Each point is reached from the start by the listed moves, each made 0, 1 or 2 times, or once backwards (-1), plus a little noise. Is the number of moves made odd or even? Then give how often each move was made.

Moves:
(1): 0.227	-0.079	0.034	-0.033	0.008	0.021
(2): 0.058	0.187	0.024	-0.008	-0.076	-0.037
(3): -0.052	0.010	0.213	0.022	-0.012	-0.035
Start: 0.070	-0.105	-0.012	-0.014	-0.124	-0.091
Points:
0.638	-0.088	-0.144	-0.111	-0.164	-0.064 => even (2, 1, -1)
0.534	-0.254	0.050	-0.081	-0.115	-0.041 => even (2, 0, 0)
-0.089	0.370	0.225	0.045	-0.300	-0.231 => even (-1, 2, 1)
-0.172	-0.213	-0.296	0.014	-0.038	-0.024 => odd (-1, -1, -1)

Moves:
(1): 0.163	-0.037	0.023	0.015	0.024	0.086	0.055	0.062	-0.017	0.057
(2): 0.054	0.242	-0.025	0.021	-0.158	-0.060	-0.001	0.014	-0.038	-0.042
(3): -0.028	-0.031	0.187	-0.006	-0.024	0.042	0.032	-0.045	-0.031	-0.054
(4): -0.042	-0.033	0.044	0.257	-0.011	0.017	0.068	-0.009	-0.033	0.044
(5): -0.033	0.137	0.071	-0.008	0.146	0.000	-0.009	-0.065	0.044	0.033
(6): -0.089	0.062	-0.069	-0.013	0.003	0.163	-0.076	-0.015	0.001	0.000
(7): -0.046	-0.037	-0.085	-0.111	0.026	0.013	0.211	0.052	-0.108	0.018
(8): -0.095	0.027	0.032	-0.014	0.038	0.014	0.008	0.257	-0.064	-0.043
(9): -0.008	0.066	0.016	0.006	0.033	0.069	0.059	0.082	0.202	-0.044
Start: 0.088	-0.125	0.050	0.036	-0.090	-0.060	-0.003	-0.017	0.056	0.067
Points:
-0.103	0.121	0.335	0.358	-0.020	-0.080	0.719	0.319	-0.116	0.034 => even (0, 1, 1, 2, 1, -1, 2, 1, 1)
-0.008	-0.549	0.157	0.536	-0.047	-0.298	0.084	-0.404	-0.103	0.231 => odd (-1, -1, 0, 2, 0, -1, 0, -1, -1)
0.006	-0.213	0.010	0.125	0.145	0.020	-0.169	0.303	0.385	0.048 => odd (0, -1, -1, 0, 0, 0, -1, 1, 1)
-0.011	0.268	0.371	0.688	-0.665	0.078	-0.106	-0.357	0.201	-0.143 => even (-1, 2, 2, 2, -1, 1, -1, -1, 1)
0.421	-0.118	0.385	0.163	-0.444	0.227	-0.148	-0.067	-0.204	0.019 => odd (2, 1, 2, 0, -1, 1, -1, 0, -1)

Moves:
(1): 0.103	-0.030	0.003	-0.046	-0.007	0.062	-0.045	-0.040	0.033	-0.029	-0.022	-0.063	-0.042	-0.017	-0.036	-0.090	-0.015	0.016
(2): 0.015	0.216	0.044	-0.081	-0.046	-0.004	0.064	-0.018	0.047	0.129	-0.011	0.010	0.050	0.108	-0.070	-0.050	-0.048	0.032
(3): -0.032	-0.005	0.097	0.048	-0.062	-0.088	-0.066	-0.007	0.115	-0.099	-0.032	0.039	0.016	-0.015	0.093	0.013	0.030	-0.005
(4): 0.002	-0.075	0.005	0.183	0.052	-0.047	-0.009	0.012	0.009	-0.005	-0.056	-0.010	0.119	-0.033	0.007	-0.049	-0.037	-0.081
(5): 0.035	0.031	0.108	0.012	0.147	-0.030	-0.049	-0.054	-0.056	0.040	-0.022	-0.046	-0.039	-0.039	0.043	0.082	-0.055	-0.032
(6): 0.039	0.062	0.049	0.041	-0.026	0.144	0.156	0.109	0.076	-0.045	0.059	0.009	-0.149	0.008	-0.144	0.031	-0.004	0.022
(7): 0.072	0.072	0.030	-0.026	0.032	-0.076	0.081	0.023	-0.099	-0.059	0.026	-0.025	-0.010	0.016	0.023	-0.041	0.041	-0.049
(8): 0.019	0.007	-0.080	-0.049	0.048	-0.098	0.012	0.162	0.042	0.032	-0.041	-0.001	-0.072	-0.043	-0.046	0.035	0.010	-0.020
(9): 0.023	-0.006	-0.044	0.018	-0.005	-0.048	0.086	-0.053	0.114	0.018	0.096	-0.034	0.036	-0.050	0.087	0.056	0.004	0.013
(10): -0.012	-0.075	0.041	0.016	-0.014	0.059	0.063	0.008	-0.004	0.163	-0.032	0.024	0.015	-0.063	0.029	-0.039	0.030	0.003
(11): 0.130	-0.164	0.014	0.099	-0.095	-0.012	-0.129	0.088	-0.037	0.080	0.241	0.004	-0.070	0.078	-0.002	-0.007	-0.006	-0.004
(12): 0.162	-0.063	-0.043	-0.059	-0.049	0.015	-0.031	-0.094	-0.041	-0.038	0.097	0.155	-0.054	0.015	-0.051	0.086	-0.096	-0.082
(13): -0.065	0.043	0.033	-0.108	0.054	0.053	-0.035	0.073	0.015	-0.062	0.086	0.026	0.129	-0.036	-0.026	-0.009	0.037	-0.066
(14): 0.003	-0.076	-0.004	-0.042	0.057	-0.030	0.064	-0.022	0.026	0.064	-0.058	-0.021	-0.006	0.131	0.013	-0.023	0.049	-0.029
(15): 0.109	0.002	-0.025	-0.002	0.065	0.073	-0.002	0.045	-0.063	0.021	-0.055	0.001	0.030	0.032	0.088	0.023	-0.026	0.024
(16): 0.024	-0.005	0.004	-0.013	-0.078	-0.023	0.042	0.008	-0.031	0.082	-0.021	-0.066	0.023	0.047	-0.043	0.113	0.051	-0.047
(17): -0.007	0.147	-0.017	0.090	0.045	0.044	-0.042	-0.044	-0.004	0.004	0.051	0.053	-0.029	0.001	0.021	0.018	0.192	-0.063
(18): 0.078	-0.061	0.013	0.010	0.067	-0.059	-0.014	-0.024	0.015	-0.001	-0.021	0.080	0.055	-0.029	-0.006	0.051	0.065	0.135
Start: -0.023	0.090	0.006	-0.096	0.018	0.012	0.031	0.001	-0.003	-0.058	0.094	0.059	-0.110	0.014	-0.030	0.043	-0.110	-0.042
Points:
0.046	0.639	0.549	-0.436	0.245	0.504	0.321	-0.209	0.472	0.198	0.486	0.362	-0.206	0.258	-0.155	0.179	-0.058	-0.123 => odd (0, 2, 1, -1, 2, 2, -1, -1, 1, 1, 0, 1, 2, 2, 0, -1, 1, 0)
0.777	-0.155	0.370	-0.181	0.157	0.120	-0.047	-0.198	-0.169	0.398	1.007	0.380	0.129	-0.009	0.208	0.328	-0.261	-0.209 => odd (0, 1, 0, 0, 2, 0, 1, -1, 2, 2, 2, 2, 2, 0, 1, 0, 0, 1)
-0.110	0.245	-0.072	-0.153	0.267	0.257	0.590	0.665	0.178	0.792	-0.305	-0.060	-0.060	0.170	-0.148	-0.212	-0.431	0.045 => even (-1, 2, -1, 1, 0, 1, -1, 2, 0, 2, 0, -1, 0, 1, 2, -1, -1, -1)
0.518	0.592	0.183	-0.021	0.377	0.246	-0.193	0.616	0.113	0.225	0.718	0.007	-0.192	-0.032	-0.079	0.018	-0.317	-0.337 => even (1, 2, 0, 1, 2, 1, 0, 2, 1, 0, 2, 0, 2, -1, 2, -1, 1, -1)
0.162	-0.246	0.326	0.255	-0.052	-0.268	-0.068	0.701	0.013	-0.240	0.367	-0.169	-0.138	0.030	-0.269	-0.351	-0.123	-0.258 => odd (1, 0, 1, 2, 0, 1, 2, 1, -1, 0, 2, -1, 1, 0, -1, 0, -1, 0)
-0.056	0.050	0.020	0.098	-0.027	-0.646	-0.505	0.434	-0.154	-0.122	0.578	-0.083	-0.393	-0.085	0.173	0.397	0.307	-0.188 => odd (-1, -1, 1, -1, 1, -1, 1, 2, 0, -1, 2, -1, 0, -1, -1, 1, 1, 0)
-0.694	0.371	-0.140	0.003	0.172	0.615	0.423	0.260	0.222	0.107	0.201	0.093	0.096	-0.345	-0.036	0.037	0.489	-0.278 => even (-1, -1, -1, 0, -1, 1, -1, 0, 1, 2, -1, -1, 2, 0, 0, 0, 2, -1)
